Each row of a before or after table is a point. The points were changed in one or more steps. Then noise was added and the rows were shuffled. The steps act on columns, c1 being the first. What was done? A step turns or swaps two columns, mirrors them in a line or flattens them onto one, adds a multiple of one to another, or multiplies or shifts one. Angles are multiples of 10 degrees, from the lower column toward the higher: turns from -170 to 170, lines from 10 to 170 but not 90. Use the fewest steps. Two steps may share a column if one is a turn and the other turns, adds or multiplies; they go together, in the order done. Otherwise the lowest column goes first.
(in the rows, 128 means zero)

Before (14 x 3):
[[144 114  49]
 [158 132 113]
 [123  87 117]
 [143 200 174]
 [ 72 114  98]
 [146 206 197]
 [167 111 108]
 [106 187 175]
 [110  93  99]
 [ 70 166 222]
 [113 150 133]
 [163  78  81]
 [ 91 137 144]
 [112 189 158]]
After (14 x 3):
[[105 109 156]
 [122 124  59]
 [114 136 112]
 [104 191  48]
 [120 139  54]
 [146 119 152]
 [120 122 172]
 [138 111 131]
 [134 149  25]
 [136 132  44]
 [143 112 194]
 [122 122 106]
 [126 139 168]
 [134  66 181]]
Steps: multiply c1 by 0.4; turn c2 and c3 by -120 degrees

Before (12 x 6):
[[126 139  67 143 142  93]
 [176  52  67 137 121 172]
 [208  68 116 111  96 139]
 [188  54 127 164 111 134]
 [107 166  91 113 100 139]
 [156 113 153 106 142 116]
 [142  90 103 176 184 168]
 [ 67 119  68 162 119 156]
 [ 70 107 113 162  59 109]
 [114 134  94 145 161 161]
 [166 131 105 236  70 104]
 [164  90 235 138 207  70]]
After (12 x 6):
[[111 156  88 108 100 137]
 [155 118 154  98 145 119]
 [175 135 101 240  74 109]
 [127 134  70 145 143  90]
 [211  81 117 114  94 138]
 [ 65 125  62 161 116 152]
 [164 106 230 139 200  73]
 [172  79  66 135 122 165]
 [117 134  98 141 157 161]
 [186  74 121 166 112 134]
 [ 66 110 113 163  59 111]
 [145 100 100 173 184 170]]
Steps: multiply c2 by 0.7

Before (12 x 8):
[[ 92 176 169  90 140 142  96 167]
 [103 174 192 119 137 131 137 121]
 [ 93 160 181 103 157 133  80  80]
 [163 106  40 115  85 150 107  92]
 [152 169 197  45 136 146 113 124]
 [160  84 125 105 178 170 139  85]
 [154  66 186  80 152 177 139 157]
 [156 113 129   7 157 170 118 180]
 [105 122 177  99 118 152 125  89]
 [137 168 114 130 156 127  11 101]
 [143 158 190  73  92 172 134 146]
 [149 122 165 119 126 234 116  86]]
After (12 x 8):
[[144 172 189  79  94 159 136 147]
 [105 149 180  84 119 125 124  86]
 [ 94 144 171 101 140 177  97 168]
 [154 172 133  20 157 111 118 182]
 [163 150  44 104  84 106 106  92]
 [160 170 125  91 177  85 140  85]
 [152 146 193  48 139 169 111 125]
 [ 92 133 182  88 157 160  80  79]
 [157 175 185  87 150  67 140 158]
 [137 129 113 121 158 167  11 101]
 [104 132 192 116 136 174 137 121]
 [152 231 166 108 128 119 116  86]]
Steps: swap c2 and c6; add 0.3 times c8 to c4

Before (14 x 11):
[[122 136 111 125  64 142 159 143 131  78  72]
 [133 100  82 190 153 196 118 141 103 127 127]
 [153 108 123 105 127 119 119 165  98  28  59]
 [107 101 100  91 172 178 122 135  74 128 128]
 [142 118 112  82 179  94 174 106 178 135 163]
 [ 96 100 104 194 111 122 132 135  63  66 145]
 [149 120  80  94 111 112 106 138 138  17 113]
 [139  68 102 157 124 147 168 178 106 124 174]
 [175 173 133  63  71  98  94 150 146 111  95]
 [153 107  85  69  81 102 107 122 122  91  67]
 [ 98  85 139  83 148 138 126 134 195 150 172]
 [103  68  67 160 152 137 124 159  96 110 120]
 [168 140 153  73  88  61 102 130 171  86  54]
 [ 91 123  56 150 150 143 121 194  78  82 100]]
After (14 x 11):
[[140 108  84 177 115 113 111 137 138  11 102]
 [105  72  96  91 168 180 120 139  82 127 137]
 [154 102 113  77 180  91 169 107 181 136 150]
 [128 152 155 102  89  61 101 125 168  91  41]
 [117  87  90  92  79 105 108 121 125  88  64]
 [110  72 105 239 111 125 131 137  61  68 157]
 [115  90 119 178 128 117 118 162  99  26  58]
 [ 91 143 110 158  61 139 162 139 132  78  83]
 [119  45 135  70 147 138 128 133 195 148 181]
 [132  72  80 195 159 197 116 139 108 127 127]
 [ 79 114  51 180 149 145 123 196  84  79 125]
 [103   5  69 172 155 140 120 158  95 113 132]
 [159  11 103 161 126 140 167 178 103 119 163]
 [154 213 134  79  76 101  90 153 146 116  76]]
Steps: turn c1 and c11 by -30 degrees; multiply c2 by 2; add -0.7 times c10 to c4

Before (9 x 14):
[[105 127  98 132 161 110 185 173 152 144 190 106 218 147]
 [164 110  62 100 189  79 160  71 152 136 130 144 153 192]
 [116  73 175 150 136 107  99 160 190 162 132 101 144 151]
 [155 147  87 126 109 134 139  77 102 187 147  72 138 119]
 [158 166 108 134 105 171 127 174 180 184 139 175 116 189]
 [160 153  64 176 207 195 151  67 111 125 170 164 128 148]
 [ 55  82  92 194 101 200 199 141 102  69 166  69 190 165]
 [ 48  59  64 133 106 165 120  97 143 142 212 111 132  86]
 [ 86 158 155 167 102 139 137  82 113  83 153  91 199 181]]
After (9 x 14):
[[160 152  66 175  81 202  60  83 112 128 170  72 125 150]
 [154 147  88 125 150 141 131 174 103 109 148  70 184 119]
 [ 87 158 155 166 154 149 138 156 113  65 154  77  73 182]
 [ 49  59  64 133 141 144 149 141 142 122 212  96 142  86]
 [158 167 108 133 146 182 144  89 181 130 141 182 185 188]
 [104 127  97 132 140 109  64 158 153  37 191 169 128 146]
 [ 54  83  92 193 196 185  92 188 101  75 167 130  61 165]
 [164 108  63 100 103  74  64 103 152 102 131  75 133 191]
 [117  73 176 150 104  92 147 159 191 107 133 155 159 152]]
Steps: add 0.3 times c2 to c6; turn c5 and c7 by -140 degrees; turn c8 and c12 by 80 degrees; turn c10 and c13 by 100 degrees

Before (13 x 18):
[[102 102  99 171 118 113 162 161 140 167 157 128 148 140 121  96  92 112]
 [ 96 140  76 102  70  80 137 106 129  97 153 112 114  81 132  52 131  98]
 [129  72 135 128 136 112 122  65 173 125 148  85 124 112 160 117 112 132]
 [ 41 168 119 186 102 130 120 136 168 169 137 110  81 115  69 154  87 111]
 [120  97 111  68 154 135 146 127 129  55 124 157 133  93 111 141 136  88]
 [108 148 171 107 131 132 133 167 140 150 118  92 116 109 114  92 130  70]
 [118 149 140 121 121 113 193 117 146 142 136 101 115 107 137  99  18 173]
 [149  79 140  83 125  96 106 147 135 136 161 184  64  87 171 126 130 111]
 [117 103 165 109 161 154  75 104  87  71 193 198  99 117 214 124 129  75]
 [127 188 118 213  99 191 170 112 210 210  32 102 151 131 122 126  85 204]
 [117 115 181 121 227  77  91  74  76 120 184 213 104 122 216 169 200 135]
 [159 171 175 195 135  99  58  75 112 185  80 161 140 225 167 229 134 164]
 [185 106 172 201 209  95  15  76  50 137 119 158 104 167 194 168 148 236]]
After (13 x 18):
[[140  78 144  83 121 102 104 145 131 137 159 188  88  89 166 124 183 155]
 [116 103 169 199 208  98  14  77  55 136 119 158  65 160  86 165 145 247]
 [ 63 146 138 122 123 118 196 122 148 134 136 103 187 108  92  99 199 167]
 [154 138  68 101  64  82 137 109 130  99 154 114 150  83 156  59 136 108]
 [141  98 117  68 150 136 145 130 124  52 128 156 127  92 147 142 115  93]
 [145 103 158 113 160 146  75 104  90  69 193 199 130 118 222 120 151 163]
 [114  68 135 129 131 116 127  65 177 124 152  88 136 106 147 115 139 156]
 [ 85 183 116 211  94 189 168 108 210 211  37 100 162 130  69 123 131 175]
 [147 149 174 105 130 128 124 168 139 147 119  90 138 112 161  92 137  79]
 [177 172 118 186  99 134 121 135 172 167 136 112 201 114  98 154 189  74]
 [105 167 175 199 133 103  58  73 112 185  79 155 112 225 126 222 116 179]
 [187 114 181 118 230  75  89  75  72 121 181 219  86 125 180 170 114 194]
 [109 103 102 169 124 117 165 161 137 167 164 125 179 142 142  98 130 114]]
Steps: turn c13 and c17 by -120 degrees; turn c1 and c13 by -130 degrees; turn c15 and c18 by 50 degrees

Before (11 x 24):
[[122 112 110 116 148 152 150 160 117 139 138 108  84 135 143  48 155 105
  123 119 124 147 123 129]
 [118 107 139 131 143 115 172 166 108 141 112 180 126 151 110 125  98 133
  124 148 140 118 142  83]
 [144 127 134 193 117 109 148 120 141 128 117 135 152  95 130 162 154 128
  131 148 133 107  92 111]
 [118 131 131 110 152 163 165 140 117 158  98 103 151 103 111 152 151  82
  140 222 144 131 128 142]
 [181 116 124 125 152 163 142 144 133 143 107 104  96 125 144 152 158 144
  137 126 138 126 123 160]
 [129 102  32 137 164 134 116 161 183 162 101 147  86  96 134 159  92 146
  142 143  95 149 140 162]
 [141 108 142 223 150 163 137 164 111 161 172 149 117  93 128 124 160  37
  134 129 113  85  91 110]
 [220 118 142 109 163 145 138 117 112 156  86 124 134 117 197 135 133 147
  130 112 100 120  87 130]
 [123 122 133 117 135 158 162 146 135 145 143 127 136 179 145 159 150 133
  134 164  63 124 137 123]
 [122 143 135 124 165 130 115 108 129 107  93 201 126 133 147 133 141 143
    7 116 120 144 142 161]
 [124 213 114 130 134 118 166 111 165 113  84 157 125 110 121 111  95 128
  138 138 118 136 140 154]]
After (11 x 24):
[[131 104  37 140 162 138 121  75 134 128 105 148 108  97 154 159  92 142
  136 140  63 151 144 159]
 [121 123 133 113 139 152 161 130  82 133 146 126 105 179 153 162 152 131
  130 162  83 121 137 124]
 [119 113 113 115 153 147 147  71 110 125 141 107 110 133 154  49 156 107
  124 123 139 143 125 123]
 [220 115 145 108 160 140 136 137  96 131  86 128 133 115 204 138 130 147
  132 112 120 122  86 130]
 [180 118 126 122 150 151 141  96 140 132 103 103 125 126 153 150 160 141
  141 126 132 123 120 160]
 [119 140 135 126 162 127 112 133 125 126  93 198 148 131 139 136 140 143
    5 115 123 146 142 161]
 [115 108 135 123 144 117 172 113 125 124 109 186  94 148 125 127  98 133
  124 148 149 121 142  82]
 [140 130 130 187 114 114 156 157 140 130 116 137 131  98 131 160 150 124
  132 146 122 109  94 115]
 [137 108 144 220 148 153 156 102 103 130 172 152 100  96 138 121 162  34
  134 133 131  89  88 107]
 [126 211 118 124 132 124 164 129 144 131  88 155 145 110  64 108  98 129
  137 140  98 139 138 154]
 [117 129 138 105 148 151 162 147 137 130  99 100 112 102 110 151 149  81
  137 221 148 129 132 148]]
Steps: add -0.7 times c2 to c15; turn c4 and c7 by 10 degrees; multiply c6 by 0.7; turn c8 and c13 by -110 degrees; turn c9 and c21 by -50 degrees; multiply c10 by 0

Before (11 x 48):
[[118  94  78 105 148 113  78 111 189 112 104 129 184  96  64 151 153 121
   96  56 184  60 110 141 151  85 116 108  81  78 149 207 107 115 147 139
  146 128 181  77 185  79  47  55 156  70 114 208]
 [102 118 136 114 162  85  91 163 138  99 161  86 119 146  81 174 151 139
  108  91 134 123 145 124  99  82 133 164  58 180 105 154  51  88  87 204
  157 129 103 110 161 188 125  88 197 147  87  97]
 [144 163  92 140  72 192 145 151 189  99 188 146 185 110 153 169 173 163
   99 163  64  90 129 113 119  50 130  60 152 117  62 199 149 117 135 166
  102 133 106 165 132 148  78 158  76 165 118 199]
 [145 183 107  32 165 177 157 128 172 167 103 159  99 108 179 204 113 123
   62  49 124 110 130 127  77 114  96  80 170 143 154 107  95  78 141  85
  172 161 116 129  74  98  59  58 158  75 104  77]
 [132  90  90 162 132 145 137 108 103  69 114 129 109 132  51  84 108  87
  128 156 131 161 182 124 204 171 214 163 113 176  81  85 103 108  66 109
  119 188 188 101  69 174 152 133  66  92 182 139]
 [127 158 113 134 151  95  96  96 156 158 206 161  94 127  92 100 101 179
  165 148  63 154  86  93 150 151 127 130 160  84 149 155  70 143  80 182
  108 113  74 145 156 147  27  61  87 132 196 140]
 [134 110  54  72  62 128  80  36  95 115 141 162 145 136  89 132 170 166
  111 111 178 172 149 128 130 146 110 129  81 107 105 112 147 158  95 102
   97 145 168 145 183 105 129  71 177  60 140 183]
 [111  83 118 134 149  91  39  95  97 159 138  59 135 117 105  82 113 110
   77 168  99 180 144 180 160 145 163 124 158 175 122 105  91 154  78 123
  210  99 165  74  73 164  90 117 114 131 199 207]
 [ 63 139 159 105  95 140 125  98  62  82 106  54 109 110 153 184  88 142
  172  97 103  59 185 109 141 132 160  94 106 113  89 206 164  48 126 120
  102  89 178 165 101  88 137 154  63 146 107 158]
 [153  78 166 146 143 180  66 135 119 112 157 164 193 185 123 178 173 135
  193  62  73  74 117  88 107  60 193  56 111 169  40  75  97 161  84 105
   81 104 108  52  92 114 126  74 140  52 168 202]
 [116 187 175  90 123 115  51 124 115 200 134 113  92 140 115  98 170 172
  123  88 145 147 131 109 199  71 187 164 142 110  52  83 153  81  41 140
  209 182  70  89  91 177 100 169  76 137  91 133]]
After (11 x 48):
[[ 67 162 153 105  94 144 127 101  66  56 171  57 119 110 158 181  87 141
  168  99 106  62 182 111 139 130 160  99 110  69  86 135 144  50 125 131
   98  96 175 167  80  93 212 154  70 147 107 158]
 [132 168 108 127 155  95 101  99 161 136  56 156  94 128  94  96 105 184
  159 148  66 146  88  94 147 154 130 138 161 175 159  24  60 142  80 184
  106 121  70 146 194 146 153  55 103 133 191 145]
 [160  75 162 141 141 176  67 135 117  77  92 163 194 183 122 183 168 135
  198  62  72  79 117  94 108  57 189  43 114  86  39 122 105 160  83 101
   82 102 103  50 139 120  71  68 120  50 168 202]
 [121  87  76 102 148 116  78 110 188 125 113 122 177  91  64 152 149 125
   98  49 182  58 110 144 152  84 109 110  79 197 142  45 158 110 155 133
  151 125 185  78 152  76 203  51 143  67 119 202]
 [105  95 132 109 160  89  91 162 132 103  48  82 124 149  83 171 146 141
  105 100 128 121 142 126 102  86 132 170  60 131 109 130 107  86  86 205
  158 117 101 105  32 189 160  88 187 157  92 102]
 [111 202 181  87 121 115  51 127 119 195 160 109  96 135 109  97 167 172
  125  93 143 140 131 111 197  70 191 170 147  92  55 100 115  81  42 136
  213 189  65  82 142 171  89 167 101 133  86 137]
 [131  98  52  74  58 123  79  34  95 124 149 155 143 130  83 135 173 168
  113 111 181 172 148 125 128 143 109 133  80 207 103 123 107 162  97 102
   91 145 169 148 152 100 117  75 164  58 142 171]
 [148 175 112  30 163 176 153 127 177 196 101 158 108 105 180 199 114 123
   55  51 121 109 129 125  81 107 103  78 162  88 155  57 157  77 140  83
  167 164 122 136 160  96 109  59 178  81 102  80]
 [131 118  86 156 119 141 134 109  97  71 112 134 115 134  58  86 100  92
  131 161 131 152 179 125 209 176 217 170 110  54  84 153 140 109  67 103
  122 186 193  98 100 177  91 133  61  91 176 142]
 [145 183  94 145  73 192 145 144 194 113 142 148 184 107 159 166 167 166
  104 161  63  88 129 115 120  46 135  61 150 139  55  78  70 116 122 164
  108 137 106 160 157 146 203 159  96 166 122 198]
 [111  88 121 132 161  92  41  90  99 183  97  58 133 122 102  85 114 114
   81 167 103 187 154 181 158 148 161 125 154  38 118  88 123 153  81 119
  208 100 167  76  35 159 103 111 100 127 199 207]]
Steps: turn c2 and c45 by 20 degrees; add -0.5 times c19 to c10; turn c11 and c33 by -100 degrees; add -1 times c12 to c30; turn c30 and c41 by -110 degrees; swap c32 and c43

Before (8 x 64):
[[161  82 144 171 119  80 117 154  75 143 165  82  98 150 114  98  78 199
   50 183 146 105 165 111 132 141 124 151 160 124 161 118 184 131 151 141
  157  81 230 105  91  64 114 193 166 162 144 114 132 103 110 112 116  97
  100 118 121 155 110 223 127  94 102 155]
 [156 156  83 114 165 166 113  91 140  86 121 108 157 203 142  96 198 121
  141  95  99 129 170 138 186 134 132 101  96  96 160 132 129 145  91 133
  100 114 115 106 114 128 137 185 125 106 193  90 113 120 143 121 110 134
   95 111 104 132 104 113 150 146 128 103]
 [161 180 110 118 134 131 136 101 171  78 110 105 159 158 132 104 173 106
  107 133 106 136 131 131 135 107 136  80 123 105 128 137 147 154 152 142
   97 158 121 145 101 137 103 126 116  92 180 122  85  79 137  96 104 114
   98  82 116 141  94 106 164 137 122 111]
 [134 198  58  89 135 133 127 140 114 104 137  82 115 222 131 113 142 140
  129 132  99 119 167 148 166 118 166  98  38 103 134 140 144 171 141 113
  118 134 102 117  95 158 122 153 104 126 177 116 131 117 154 114 117 124
   99 113 126 140 107 136 160 154 100 100]
 [ 98 167 154 156 144 185 143 152 164 150 103 177 169  93 157 144 177 183
  156 109 202 107 137 114 115 114 116 104 149 148 135 187 136 106 157 200
  135 150 131  86 146 104 143 116 140 129 126 124 103 107  95 161 133  91
  163  87 201 125 140  89  82 158 170 160]
 [190 109 146 149 132 106 138 149  99 142 151  52 113 121 146 112  70 181
   75 200 134 136 117 138 120 162 107 169 163 148 137  86 144 132 140 121
  132 103 211 147 123  55 134 136 173 135 100 145 141 129 122 127 120 106
  120 101 132 123 124 200 144 104 166 145]
 [144 161 177 170 121 156 161 167 132 155  93 135 117 128 143 128 155 136
  137  81 160 133 117 108 114 108 139  68 146 147 119 154  86  97 161 140
  168 146 153 100 111 116 148 118 102 158  77 145 120 146 119 128 207 105
  162  91 212  94 134 124  75 173 165 127]
 [171 167 160 158 116 131 119 173 132 166 114 139 171 103 131 133 156 150
  177  80 176 103 154 129 106  94 111 105 127 152 129 199 133  83 129 163
  135 165 148 103 138 125 119 125 107 163  90 169 126 106 118 130 148 122
  178 101 195 113 151 155  39 119 188 160]]
After (8 x 64):
[[ 96 188 154 158 144 182 141 156 165 151 106 182 165 138 137 146 172 179
  152 109 207 105 137 118 116 117 115 106 149 144 151 190 133 105 156 201
  133 138 130  82 145 106 143 151 115 129 128  99 106  79  94 162 129  91
  162  83 201 122 144  91  81 160 170 162]
 [143 150 182 173 122 160 158 163 133 157  92 131 117 154 153 126 158 133
  142  81 160 136 116 104 114 111 142  69 146 147 143 155  80  98 164 138
  164 142 149  98 115 122 156 148 108 153  75 125 114 134 122 134 206 106
  160  97 212  95 131 124  74 170 168 108]
 [133 102  58  92 129 131 126 138 110 106 137  81 114 242 121 114 140 139
  134 135  93 120 168 150 166 118 164 101  41 103 130 137 143 170 146 108
  118  66 100 123  96 160 126 121 127 124 177 122 125 111 153 118 114 121
  100 117 125 142 109 135 161 155  99  90]
 [160 141 114 116 131 132 135  99 173  80 111 106 160 187 126 106 175 109
  109 132 106 133 135 129 135 105 136  76 124 104 123 136 154 156 152 141
   97 108 124 141 101 135 103 155 131  87 177 122  82  75 135  92 105 114
   97  82 114 139  91  99 161 143 118 108]
 [154  87  86 104 161 171 110  92 144  87 119 105 157 195 103  98 199 120
  139  96  97 134 176 135 191 133 133 105  98  97 185 128 130 148  92 136
   99   8 116 106 113 125 137 100 137 104 193  93 110 103 144 120 110 133
   92 107 109 131 111 111 152 144 129 102]
 [156  83 138 175 118  84 117 159  80 145 169  77 100 110 105  98  77 199
   49 184 152 103 170 111 126 143 117 146 159 120 122 115 184 126 154 145
  155  15 228 106  92  64 117  60 136 162 143 137 133 122 110 111 114  94
  103 119 121 154 113 224 125  95 103 174]
 [198 117 148 150 135 106 136 151 101 143 155  50 113 108 153 114  65 180
   72 196 131 135 118 133 124 159 107 171 164 147  89  84 151 133 142 115
  131 134 217 153 124  54 131 105 151 132  96 119 145 108 121 128 121 106
  116 100 131 122 128 201 145 102 166 171]
 [174 168 162 151 115 129 119 173 129 161 114 136 170 142 161 137 157 152
  173  80 175 104 152 127 112  95 112 106 128 150 162 199 130  82 127 163
  137 104 148 105 141 129 125 165  94 163  93 138 131 103 111 134 146 124
  182 101 200 113 152 157  40 122 184 136]]
Steps: turn c2 and c14 by 50 degrees; add -1 times c15 to c50; turn c15 and c48 by -60 degrees; add -0.7 times c20 to c31; turn c38 and c44 by 110 degrees; multiply c38 by 2.5; turn c45 and c64 by 40 degrees

Before (12 x 64):
[[129 116 201 135 126 111  73 154 216  86 161  98 101 110 113  91 124 158
   90 110  96 117 184  81 131 104  67 104 172 214 198 181  46 152 133 115
   75  92 137 177  58 115  87 141 128 168 109 125 103 121 177  84 178  70
  162 177  40 128 131 163 180 122  99 195]
 [106  85 123 122 179  79 108 157 184 173 156 191 155 121 101  89 136  80
  136 156 137 181 178  71 150 143  67 122 150 162 119  96  67 128  86 139
  162  91 101 156 153 131  94 102  92  76 130 202 232  96 122 152 101 155
  120  80 131 176 150 115 131  47 128 192]
 [114 167 100 115  81 115  75 142 221 154  57 142  80 140  86 177  95  95
  129 101 151  91 197 185 148  54 138  89  82  90 103  79 132 139 118  68
  194 103 106  81  32  47 142  85 159  81 182  83 135  72 145 125 104 141
  106 182  65 102 149 114 208  72  86 186]
 [117 150 167  87 203  98 148  39 120 162 171 168 127  83 121 135 110  49
  112 177  98 125  99 174 118 109 171  85 179 127 109  91 100 107 103  86
  166 210  84  91  65 127 143 107 110  67 199 129 109 149 126  91 173  75
  170  96  34  80 162 149 136  93 139 114]
 [106  82 196  92 178 126  68  98 139 183  89 173 161 102  99  86 190 140
  119 148 122 129 137 108 194 129 149 146 115 100 123 127 154  79 153 113
   80 137  65 184 152 114 160  86 177 136 111 103 206 135  69 164 149 178
   63  79 116 105  95 144  86  29 211 144]
 [102 160 149 144 137 116 133 113 128 133 124 195 135 126 120  78  79 147
   62 188  80  79 150 167 147 108 138 101 113 182 164 161  79 143 191 157
  168 108  90 196 160 126 122 197 108 105 217 201 212 135 169 191 125 120
  167 196  89  73 106 119 157 113 116 174]
 [125 134  88 200 131 130  91  64 172 130 130 191 124 121 153 157  88  69
  101 125  69  95  76  81 132 117 146 109 120  99 150 144  68 148 176 170
  137 140 185 177  84  73 140  80 189 150 213 108 188  93 196 182  77 121
   98 137  62  85 144  71 185  37  85  97]
 [205 184 145 125 157 160 121 115 137  72  88  89 122 110 172 167  82 150
  188  95 187 110 127 171 143 104 152  88 205 158 128 117 129 178 108  79
   81 204  76 183 130 155 164 108  77 169 216 171 152 149  79  94 164  96
   68  99 121  57  89 109 122 139 170 113]
 [188 120 173 206 125 116 170  85 188 116 137 158 141 114  68 191 106  97
  167  85 201 132 177  72  93  83 148 161  82 172  65 155 113  74  79 109
  203 130 188 102  99 167 147 202  77  86 152  88 204  99  86 166 102 171
   76 138 131 156  85  63 138 127 145  95]
 [190 148 124  93  77 115 175  80  99 158 164 101  82 170  85 113 160  69
  156 168 150 131  83  57  85  75  81 166  80 115  92 175 126 167  90 173
  153 106 181  95 152  64 138 108 197 116 171  89 145  72 103 139 122 150
   72  79  94 122 148 104  94 131 180  94]
 [163 150 123 218 161 175 170  83 184 149 169  79  72 105 126 210 127 146
   71 160  79 181 122  83 133  93  62  93 195 148 154 126 167  89 137  95
  195 170 142 153 109  44 150 117 158  62  95 189 191 187 101  87  85 156
   93 163 113  89 101 161  90 132 146  80]
 [ 96  88 127 146  93 176 105  63 207 101  78 125 159 144 121 188 181 170
   97 102 148  77 114  60 163  95 102  87 139 193 161 141 148 114 164 107
  158  93 128 144 141 138 198 187  89 180 182 103 138  88  86  64 163 188
   91  96 118  52 190 141  84  51  91  87]]
After (12 x 64):
[[123 154 160  79 203 121 153 102 125 158 173 168 125  81 121 140  82 123
  113 174  97  53 104 174 112 104 169  93 175 116 104 149 104 109 107 106
  173 211  89 102  96 111 139 106 108  65 203 136 112 147 126 225 170  81
  167  97  40  82 162 144 138  91 135 109]
 [135 125 204 131 126 102  78 184 217  83 159  97  99 110 110  94 114 114
   88 106 100 156 185  78 131 101  65  99 177  60 194  79  51 151 134 131
   74  84 146 182  38 180  83 143 135 172 113 120 108 117 177 141 182  70
  154 177  46 130 133 157 187 125 100 195]
 [190 117 167 203 122 169 175  89 189 114 140 160 138 118  65 195 113 135
  170  81 202 109 181  73  93  81 147 158  71 104  66 133 112  75  83 108
  207 125 194 101  72 183 143 205  78  87 151  84 202 101  90 155 102 170
   72 140 136 152  88  63 133 127 146  96]
 [117 132  96 202 128 169  87  62 162 125 136 195 127 122 154 161 176  94
   96 127  67  72  75  86 144 118 154 110 120 142 156  81  70 156 174  86
  142 147 185 178  61  90 138  80 189 147 208 107 187  90 191 158  68 126
   93 139  59  86 145  72 181  36  92  99]
 [ 98  83 129 145  91  54 103  91 212 102  77 128 165 142 120 184 103  78
   92  98 154 173 106  61 158  94  94  84 137  70 153 125 149 112 173 192
  157  94 131 147 113 164 198 185  85 176 180 105 141  93  84 184 164 181
   85 102 120  46 189 137  82  54  96  86]
 [107  84 125 122 174 174 111 167 188 169 152 189 141 120  98  91 136 178
  137 158 135  80 180  71 152 145  67 125 152  92 126 150  61 131  80 135
  170  90  99 156 123 122  96 105  91  84 132 201 230  96 126 127 102 153
  118  75 124 176 151 106 134  45 131 190]
 [192 142 132  86  76 141 175  97  97 156 165 102  80 175  80 107 175 133
  156 173 150  73  80  55  90  84  83 165  73 125  93  54 128 170  90 164
  154 107 176  94 119 106 139 107 198 116 174  93 144  72 105 160 113 144
   72  81  98 118 143 104  90 126 181  99]
 [103  86 195  87 179 155  69  88 138 185  91 175 155 108 103  89 114 121
  117 160 123 137 128 107 189 125 148 150 115 147 119 118 150  75 151 182
   78 137  60 181 146 107 158  86 179 136 111  94 200 140  68 142 150 181
   64  77 115 107  96 143  89  30 216 145]
 [212 180 141 126 155  82 129 116 136  69  89  86 124 111 170 168  75 105
  189 102 186 152 121 167 147 105 148  92 210 109 128 151 128 181 108  74
   78 207  78 185 147 148 163  95  79 170 214 172 150 152  83 132 161  98
   68 105 115  61  90 113 122 140 176 113]
 [166 149 126 213 164  70 164  98 175 153 170  73  67 103 127 211  90 179
   72 159  81 146 116  82 133  85  66  95 197  91 152  80 167  97 140 125
  195 174 138 151  81  73 145 118 161  59  95 187 186 182 101 155  80 162
   97 160 112  92 101 162  90 131 146  81]
 [109 173 102 110  77 140  68 147 221 154  61 145  83 146  89 175  70  97
  131 100 147  90 199 183 144  60 146  86  81 134 103 113 121 142 113 102
  189 106 107  84  59  32 141  91 160  86 185  81 139  69 140 121 109 139
  105 188  67  97 149 116 208  77  87 183]
 [102 160 152 144 139 180 130 101 134 128 112 194 139 119 115  79 158  82
   64 187  85 141 155 167 148 105 136 101 120  79 164 101  75 147 194  84
  169 105  85 198 181 168 124 199 108 111 217 201 211 132 178 116 120 121
  162 195  96  72 105 118 159 112 114 173]]
Steps: turn c6 and c52 by -130 degrees; turn c8 and c52 by -50 degrees; swap c17 and c36; swap c18 and c22; add 0.5 times c24 to c41; turn c32 and c42 by -140 degrees; turn c30 and c42 by 160 degrees
